Rows are points. The points of each table are mixes of a few directions, plus a little noise. Count the directions of each table, and those that both share. Where both have some left over, give the other angles between the two spaces (their principal angles), to ten degrees, smallest first.
(in the rows, 128 means zero)

First:
[[127 135]
 [122 174]
 [126 143]
 [142  26]
 [123 162]]
Second:
[[136  53]
 [121 182]
 [127 131]
 [137  66]
 [120 193]
 [126 145]]
Directions: first 1, second 1, shared 1

First:
[[122 118  95  83]
 [133 135 152 159]
 [130 131 136 138]
 [136 144 176 195]
 [111  99  37   7]
 [133 136 154 162]
 [124 120 105  96]
 [135 141 171 185]]
Second, 5 rows:
[[148 174 155 140]
 [130 143 117  63]
 [135 130  94 243]
 [111  97 133 119]
 [111  99 144  73]]
Directions: first 1, second 3, shared 1

First:
[[124 120 125 122 129  74 139 145]
 [126 123 126 124 128  93 136 140]
 [136 146 134 141 126 249 102  89]
 [132 137 130 135 127 187 116 109]
 [130 131 129 130 127 147 124 122]
 [130 130 128 130 128 141 126 124]
 [128 128 128 129 127 131 128 126]
 [126 122 126 124 129  90 137 140]
 [124 119 125 122 129  68 141 147]
 [126 124 128 125 128 101 134 137]]
Second, 8 rows:
[[142 127 142 126 121 114 110 150]
 [154 136 149 127 112 149  99 153]
 [108 127 132 146 137 148 107  83]
 [141 140 140 131 111  99 123 157]
 [108 117 118 132 145 146 129  89]
 [137 147 134 133 108  93 139 157]
 [116 134  96 119 139 179 175 104]
 [118  97 113 108 151  96 144 128]]
Directions: first 1, second 4, shared 1

First (10 x 11):
[[107  85 126  57 101 176 176 178 143 185 157]
 [139 134 126 176 145 125  96  91 111 104 132]
 [142 185 128 179 154  76  87  85 121  74  81]
 [147 127 110 186 142 131  92  78 100 104 137]
 [117 109 125  66 103 141 171 173 144 165 133]
 [164 122 104 165 117  98 121 108 105 114 139]
 [157 148 153 208 144  55  97 111 121  72 132]
 [ 47  88 172  16 125 241 172 198 176 205 153]
 [111 135  97  58 115 167 152 137 134 164  97]
 [150 148 139 171 134  72 114 121 125  93 120]]
Second, 8 rows:
[[ 53  94 114  52 207 112  91 120 196  55  77]
 [ 94 147 140 151 113 171  67 136 130  91 144]
 [142 152 188 189  98 158  95 149 104 103 134]
 [100 154 111 122 121 130 145 116 164 147 159]
 [159 120 150 147 129 157 112 149  56 205 166]
 [132 102 141  69 174  71 183 116 173 128  81]
 [166 107  92 174 140  71 193 147 101 129 100]
 [176 153  87 114  37 149 140  94 104 165 162]]
Directions: first 4, second 6, shared 1; angles 40, 50, 60

First, 10 rows:
[[121 104 142 110 158  98 123 119  95 151 130 131 126 111]
 [189  76 102 151  13 160 172 121 162  29 188  66 149  79]
 [138 127 120 135 105 140 135 129 139 111 133 120 132 127]
 [151  95 124 129  96 125 145 120 124  99 154 104 135 101]
 [ 93 198 130 135 174 146 102 147 146 172  79 171 116 184]
 [124  77 147 100 163  78 127 109  74 153 144 121 126  94]
 [ 98 218 121 148 151 169 107 152 175 154  76 170 116 196]
 [142 188 100 169  67 198 139 153 206  81 117 126 134 169]
 [ 80 144 158  96 233  79  94 125  73 216  91 171 112 146]
 [147  58 138 107 123  88 142 107  83 117 166  99 134  75]]
Second:
[[102 131 144 106 178 119 121 100 141 133  90 141 101  70]
 [134 146 123 142 167 110  74 144  87 177 138 136 166 199]
 [125 164 112 138 128 155 118 125 174 105 110 130 132 121]
 [125 119 140 123 179 120  93 100 122 135 104 128 128  90]
 [ 80 170  93  71 166  88 150 139 153 116 136 144 124  93]
 [112 162 125 130  73 177 187 136 201  82  99 136  84 105]
 [170 113 114 155 127 135  75 113 125 108 150  98 178 129]
 [176  16 179 160   7 121 205 167  23 165 201 108 109 216]]
Directions: first 2, second 5, shared 2

First (9 x 20):
[[124  69 161  86 126 111  97 179 166 170 128 151 144 150 100  92  26 182
  191 177]
 [107 133 104 149 128 161 126 107 108 104 149 128 111 139 125 125 151 122
  109 125]
 [123 249  96 179 119  97 164  85  67  60 156  98 126 147 199 152 173  84
   95 123]
 [204 146 161 118 139  99 154 119 162 157  64 105 144  52 144 173 186  76
   98  73]
 [196 106 148 152 149 216  88  82 179 134 123 115 109  73 109 117 112  76
   99 137]
 [ 87  85 107 133 126 158 136 134 104 129 130 138 114 137  97 132 171 145
  113 106]
 [ 67 108 104 149 118 156 126 139  82 106 165 138 115 179 112 107 111 160
  137 154]
 [ 96 102 118  20 127  46  95 159 203 168 132 180 145 149 114 107  98 205
  188 122]
 [149 154 154 166 121 108 166 147  83 124 106  98 143 124 152 148 123 104
  122 135]]
Second, 11 rows:
[[185 177 147 150 124 124 219 121 168 110 120 147 118 106 149 175 159 117
  111 138]
 [ 94  55  76  40 174 136  98 159 119 153 174  94 175 169 169  90  30 235
  145 207]
 [ 30 129  28  49 175 118  58 122  99 101 198  95 182 183 158  71 102 208
  137 141]
 [ 90 110 105 151 140 184 129 126 113 105 140 128 130 129  85 116 165 129
  111 106]
 [204 104 171 131 107 106 145 114 126 177  74 114  92  85 170 177 143  82
   99 121]
 [166 101 170 164  83 140  70  91 121 160 110 143  53 122 132 130 103  66
  124 139]
 [140  87 180 128 107  96  80 153 110 179  82 120 125 116 110 120  94 101
  154 114]
 [148 145 146 137 122 114 149 132 141 127 117 137 125 121 129 140 131 119
  133 128]
 [151 159 150 134 120 111 159 139 161 121 134 150 126 135 133 133  96 134
  150 156]
 [ 52 157  83 145 157 170 149 138 119  69 159 132 169 142  69 106 193 151
  121  86]
 [146 187 157 173 105 108 152 114 134 108 100 147 113 103 106 152 192  68
  121  75]]
Directions: first 5, second 6, shared 3; angles 50, 80

First:
[[152 164 130  93 117 159 117  85 120 134 127 112 146 168 117 159  97 149
  162 141 175 116 128 124  94 117 160 158 143 137 103 136]
 [116 111 135 141 136 117 126 143 112 120 121 136 125 111 136 115 140 114
  116 113 100 135 134 130 141 130 122 115 125 116 140 120]
 [ 91  78 142 162 152 101 122 169  86 110 107 153 118  82 150  87 164  94
   93  89  53 149 148 136 164 133 115  88 118  93 163 109]
 [ 87  80 161 144 158 115 101 152  33 102  86 157 134  88 159  92 158  88
  110  69  47 154 166 138 153 121 146  90 125  75 160 104]
 [159 165 111 106 108 147 138 100 175 143 151 108 130 162 107 158 101 158
  149 165 188 110 107 122 102 126 130 157 135 159 102 144]
 [130 118 102 155 120 100 162 162 206 139 158 124 103 109 120 118 142 132
  102 154 131 123  99 128 150 147  81 119 113 156 134 134]
 [137 150 147  96 130 159 102  89  76 123 109 125 150 157 129 147 109 134
  159 118 145 127 145 127 102 113 170 145 142 115 113 129]
 [139 151 139  97 127 154 109  91  95 127 116 121 148 157 126 149 106 136
  156 126 152 124 139 125 103 114 165 147 140 123 112 130]
 [145 134  87 153 108 102 175 160 249 150 176 113  98 120 107 128 133 146
  104 178 160 113  84 123 144 150  67 131 114 176 122 145]]
Second, 9 rows:
[[148 125 116 145 110 124 125 154 142 143 120 129 122  98 136 113 126 133
  118 110 111 102 128 127 147 132 110 122 124 133 120 135]
 [129 137 118 123 124 121 169 121 162 110 127 116 115 148 103 141 121 130
  132 157 153 150  98 134 101 130 112 120 110 136 121 135]
 [112 128 113 139 146 119  95 134 194 181 227 132 131 132 142 131 155 143
  105 172 156 102 140 105 178 150 121 177 164 176 155 120]
 [ 98 130 135 113 153 123 149 101 138 108 151 124 126 168 111 148 136 122
  133 168 156 169 116 130 104 130 136 134 127 131 142 121]
 [125 127 128 123 123 117 190 124 128  78  80 118 109 143  97 135 117 115
  136 136 130 173  92 147  80 122 111  88  90 108 117 135]
 [163 140 122 130 103 144  98 137 121 156 117 127 138 105 143 121 112 144
  134  99 122  81 143 122 144 124 133 140 139 133 108 137]
 [186 160 145  96  85 175 108 101  33 111  23 119 153 124 131 134  71 138
  178  58 117  98 142 139  81  94 170 114 120  88  72 146]
 [120 133 113 132 135 118 137 127 189 146 183 122 121 143 120 138 139 138
  117 172 160 128 115 119 138 142 112 150 136 161 138 128]
 [ 71  73 162 150 173 111  81 154  44 119 124 164 138  90 169  90 175  88
   97  80  47 149 178 129 178 130 147 108 142  86 178  96]]
Directions: first 2, second 4, shared 2

First:
[[109 136 110 146 145 108 117 106 142 132 115 116 126 128 145 146 117 108
  154 135 141 127 127 101 141 115 150 116 140 121 146 123]
 [121 137 137 138 123 125 141 128 132 133 126 121 129 128 119 107 135 139
  142 135 143 144 127 115 135 138 140 136 138 126 121 130]
 [148 100 113  94 136 128 114 147 124 118 124 180 121 110 154 149 120 129
  102 112 116 101 126 153  87 116 124 122 102 119 135 109]
 [ 99 154 105 167 145 109 108  85 143 134 120  76 132 145 139 161 114  83
  161 145 128 128 136  90 170 106 138 109 146 133 155 138]
 [136 119 115 118 134 129 113 127 126 122 128 140 129 126 142 152 122 114
  115 123 113 111 131 138 116 115 118 120 115 129 138 124]
 [ 94 134 174 138 128 136 134 113 111 137 141  75 116 158  84 114 102 151
  148 118 143 140  91 120 188 154 144 120 188 112 107 141]
 [119 152 180 151  92 127 205 157 139 148 122 127 131 115  78   7 172 207
  169 148 198 205 124  96 132 188 169 179 161 123  81 131]
 [159 108  94 101 135 132 103 139 127 114 128 171 132 112 164 169 130 102
   90 121  91  92 147 159  82 100  97 121  78 138 147 119]
 [184 114 122  94  99 156 142 172 117 114 143 179 144 109 131 111 169 142
   70 127  92 122 159 178  66 132  74 155  66 155 113 131]
 [111 126 130 131 142 130 103 106 119 127 134  97 122 148 125 164  99 107
  130 119 114 109 113 129 160 118 125 105 148 122 137 134]]
Second, 8 rows:
[[168 148 141 134 101 123 159 130 155 117 155 114 147 118 110 142 165 128
  135 139 115 152 152 126  97 116 150 144 116 132 124 156]
 [ 95  70 163  70 130 190 121 197  42 145 106 202  96 139 106  14 100 213
   59  93 148 105  79 199 145 208  42 142 132 134  70  82]
 [138 142 123 142 124 117 136 117 147 126 132 116 136 123 129 141 140 117
  143 136 129 139 141 114 119 115 147 131 125 129 137 138]
 [141 151 120 149 120 108 145 113 160 124 131 113 142 117 131 140 151 116
  154 147 132 148 151 102 114 112 159 136 124 128 140 141]
 [157 134 142 121 110 133 140 129 137 117 152 114 139 129 114 151 143 125
  120 125 106 131 137 139 112 119 134 131 121 130 124 149]
 [114 135 110 142 144 112 111 107 137 130 119 116 126 130 145 153 115 103
  145 134 131 122 129 109 140 111 140 114 135 125 147 125]
 [ 82 112  97 133 173 120  69  92 110 131 108 111 110 150 160 182  68  83
  131 115 119  82 105 123 174 106 115  83 147 118 158 111]
 [128 136 126 136 123 123 144 135 136 135 119 138 130 119 128 101 142 141
  138 139 147 146 134 117 120 136 136 140 125 131 124 124]]
Directions: first 4, second 3, shared 2; angles 60

First:
[[181  96  76 209 124 151 156  50 165 109 143 249 141  85 148 142  98 168
  140 173 216 152 109  63 110  94 141 112 131 165 151  87]
 [149 117 129 161 116 142 132 114 132 106 149 167 136 130 154 122 152 151
  142 154 142 138 127 134 136 108 130 126 113 155 129 110]
 [ 91 123 165 148  99  72 153 125 154  77 131  98  67 161 173 152 168 152
  136 121 129  58 108 190 124 121 155  66 113  82 173 164]
 [110 143 146 126 116 107 149 150  85 136 107 116 133 131 101 101 118 110
  122 120 139 138 132 111 132 140 126 134 152 110 137 123]
 [129 135 141  90 135 141 125 159 115 145 127 114 145 150 127 128 150 113
  122 123  97 135 137 133 147 122 106 152 120 149  90 130]
 [120 133 128 126 128 131 105 131 117 126 132  93 128 118 115 109 117 122
  130 124 118 134 138 141 120 146 133 127 129 112 137 132]
 [100 157 136  97 159  71 112 156 163 166 104 137  77 137 125 188 126 133
  118  58  68  84  99 163 135 168 166 144 154  75 151 161]
 [123 137 139 119 122 128 139 148  92 139 116 119 146 132 107 103 124 111
  122 128 132 146 137 111 135 131 115 142 140 131 118 119]
 [126 125 118  85 140 148 130 135 128 147 117  96 146 132 112 133 114 101
  113 126 122 132 138 105 124 121 100 134 124 142  93 137]
 [138 118 112 122 131 159 113 115 127 125 137 105 147 115 121 114 114 120
  128 145 135 144 142 117 118 123 113 126 116 143 113 124]
 [142 125 117 124 138 158  93 125 129 131 146 115 144 116 126 117 126 128
  133 135 110 148 140 138 127 134 124 142 116 143 115 122]]
Second:
[[145 116 105 156 127 148 119  99 132 117 139 144 140 102 125 115 108 136
  135 148 157 146 132 111 114 125 131 122 126 137 137 113]
 [117 137 155 107 124  91 181 158 128 143 103 165 116 169 142 162 160 125
  117 111 122 102 108 120 154 108 120 134 139 133 114 135]
 [107 131 142 117 120  87 179 134 133 131  98 138 107 149 129 155 129 120
  114 114 148  95 110 110 130 118 126 109 143 110 135 142]
 [131 143 151  94 137 120 145 170 116 157 116 157 138 162 133 145 163 121
  120 111  92 130 121 128 162 119 114 166 133 152  93 126]
 [141 113 121 151 116 170  95 108 116  96 159  90 149 110 132  84 128 133
  142 164 138 152 153 144 116 126 121 115 102 142 128 117]
 [130 138 132 101 139 124 146 150 116 159 109 150 140 138 114 138 127 113
  116 115 119 136 125 102 143 126 115 154 143 141 104 121]
 [ 66 139 124 100 133  82 109 120 143 124  97   8  75 105  89 135  66 101
  112  83 125  76 128 148  80 178 152  75 150  30 181 183]
 [158 110 126 166 114 166 109 109 126  95 167 146 148 123 155 101 155 152
  150 169 139 152 140 146 132 108 125 125  98 165 123 105]
 [158 136 118 133 151 140 100 136 142 153 143 195 136 124 139 148 145 148
  137 117  92 150 120 139 150 134 142 174 129 154 116 111]
 [131 115 108 152 122 152  97  96 128 103 146  87 132  96 118  98 100 130
  137 149 150 140 144 132 102 139 133 105 119 116 148 125]]
Directions: first 6, second 5, shared 5

First:
[[139 104  86 162 117 117 132  66  79 148 133 142 161 197 176  98 163 104
  143 137 155 151 129 137 154  80 131 116  92 127 123 181]
 [171 117 184  92 155 125 159 171 150  65 158 110  75  82  73 168 106 141
   89  92  72  63  99  96  97 164 175 114 153  52 137  86]
 [ 56 130  96 130 122 122  90 131 119 141 124 137 190 120 166 112 121 152
  110 167 185 168 120 152 173 107 102 157 105 168 124 157]
 [101 131 106 185 115 116 158 102  97 249  76 194 132 177 161  73 118  64
  216 120 153 190 122 184 147  54  98 119 149 123 154 137]
 [221  89 155  94 134 120 199  93 144 137 144 143  22 127 101 129 119  64
  158  65  42  72 139 118  95 158 187  88 142  34 142  74]
 [ 57 161  86 173 115 141 111  91 121 182 100  97 183 203 141  72 148  94
  142 181 187 153 105 184 167  71  99 146 100 190 108 165]
 [120 123 155 129 145 114 129 176 112 100 136 149 143  96 120 151 107 164
  106 118 134 131  96 112 125 120 133 132 150  90 145 128]
 [111 122 145  62 137 129 111 162 173  80 154 105 110  53 106 153 100 160
   74 132 112  94 125 117 136 186 144 150 122 121 123  90]
 [142 132 170 111 149 128 102 202 126  36 154 119 144  63 103 193 120 213
   71 119 123 115 120  73 101 165 130 135 152 120 131 127]
 [210 100 110  87 104 137 130  76 151 127 139 137  67 116 150 141 152 108
  159  99  73 124 219  95 102 196 135 105 111 148 117 109]
 [ 80 195 117 182 116 161  87 141 136 144  93  76 179 173 109 117 156 141
  139 176 172 151 136 142 116 111  72 144 132 232 102 155]]
Second (10 x 32):
[[116 106 117  71 147 129 150  70 158  49 196  16 111 174  89 101 141  93
   23 158 107   8  51 145 173 140 221 136  50  70  85 123]
 [120 157 133 174 123 135 129 144 118 167  97 140 137 151 121 122 131 121
  171 126 142 159 131 138 108 100  96 120 156 157 136 133]
 [137  78 116  30 118 115 133 103 176 121 156 144  73  52 147 134  95 120
  106 112  90 107 163 129 155 198 161 141 101  97 130  78]
 [152 112 148 112 149 122 150 126 120  71 165  95 116 141 104 141 134 131
   79 120 109  70  84 110 127 127 178 120 114  69 121 130]
 [134 164 154 194 122 132 136 174 109 197  71 185 127 126 124 135 117 127
  212 101 133 193 149 127  83  94  70 113 200 155 160 123]
 [171 134 158 196 148 117 115 178  50  66 136 157 182 144 130 181 154 199
  116 109 153 158 109  66  90  88 116 107 161 111 145 187]
 [ 96 129 107  93 113 136 130  92 173 167 118 105 104 126 128  93 116  88
  135 145 125 115 142 166 155 149 132 142 103 151 116  99]
 [ 98  96  80  61 115 125  91  83 150 101 162 114 149  97 171 121 134 144
   78 160 144 127 159 133 179 174 138 154  67 159 105 137]
 [ 90 205 126 242 114 152 111 154 100 222  48 145 175 193 121 103 147 118
  219 148 180 210 139 158 100  56  42 124 177 221 136 161]
 [160 102 145 101 131 115 135 148 129 124 134 175 100  71 139 156 106 145
  138  92 102 141 154 104 115 154 127 122 148 100 147 106]]
Directions: first 6, second 4, shared 4

First (8 x 32):
[[108 163  81  73 170 181 153  66 226 103 177  37 216 131  98 103 205 119
  151 177  38 146 110  88 206  89 175 180  93 145 131  94]
 [ 92 179 126  98 162 172 166  99 173 139 106  88 201 130 130 112 105 176
  116 140  66  84  68  79 155 130 132 162  93 112 137  91]
 [104 161 126 108 148 157 152 109 157 135 116 101 176 128 130 118 114 160
  120 135  89 100  90  96 144 129 133 151 105 119 133 104]
 [ 99 152 164 126 125 128 149 138 108 147  73 140 137 135 153 138  70 188
  106 104 120  72  87  97  98 149 108 135 122 105 148 110]
 [182  60 133 182  85  72  76 178  56 126 146 202  26 120 127 145 130  63
  136 108 228 183 200 203  85 139 107  70 171 143 105 183]
 [134  84 148 114  87  66 106 125 111  81 147 119  62 151 132 169 211 113
  158 111 137 153 195 124 100  92 158 142 184 153 171 133]
 [130 152 112 139 152 166 137 132 137 156 121 136 163 113 124 103  80 128
  110 139 129 119  92 137 145 150 109 116  95 115  98 129]
 [175  73 132 183  94  83  85 177  60 137 137 201  44 116 130 137 109  76
  128 109 221 170 181 198  87 146 102  70 159 135 102 179]]
Second, 9 rows:
[[132 105 136 154 119 107 120 143  96 132 130 155  87 123 145 142 137 109
  127 119 158 142 155 140 103 136 112 104 151 128 133 143]
 [ 94 192  93 121 193 217 174 101 184 169 117  98 229 105 125  81  77 149
  104 161  71  96  49  97 179 156 111 139  63 103  93 104]
 [155 163 149  40 100 125 109 118 179  93 108  74 193 163  85 128  99 204
  137 116  83  98  78 127 165  89 183 192  95 125 146  94]
 [ 93 160 107 140 175 180 165 110 151 157 127 114 174 109 137 103 112 128
  110 150  97 111  93  98 149 146 104 126 101 114 115 116]
 [133  82 111 159 122 105 116 127 109 113 168 143  70 121 136 139 198  60
  146 137 156 177 193 142 116 122 127 103 164 150 129 153]
 [122 149 173  35  86  94 123 109 158  74  99  64 158 175 113 161 149 214
  146 105  70  85 107  85 132  73 188 208 136 131 193  82]
 [136  97  68 179 162 150 126 117 136 136 199 136 103  95 122 107 198  22
  143 168 148 203 183 155 151 134 115  85 135 150  88 160]
 [156 139 156 146 107 124 111 176  83 163  73 184 124 124 128 120   7 170
   99  98 178  91  83 167 102 162  94 102 109 102 101 140]
 [128  68 159 174  89  55 108 155  52 116 127 180  15 134 160 170 171  94
  139  96 190 148 206 139  56 134 110  93 201 138 156 156]]
Directions: first 3, second 4, shared 3
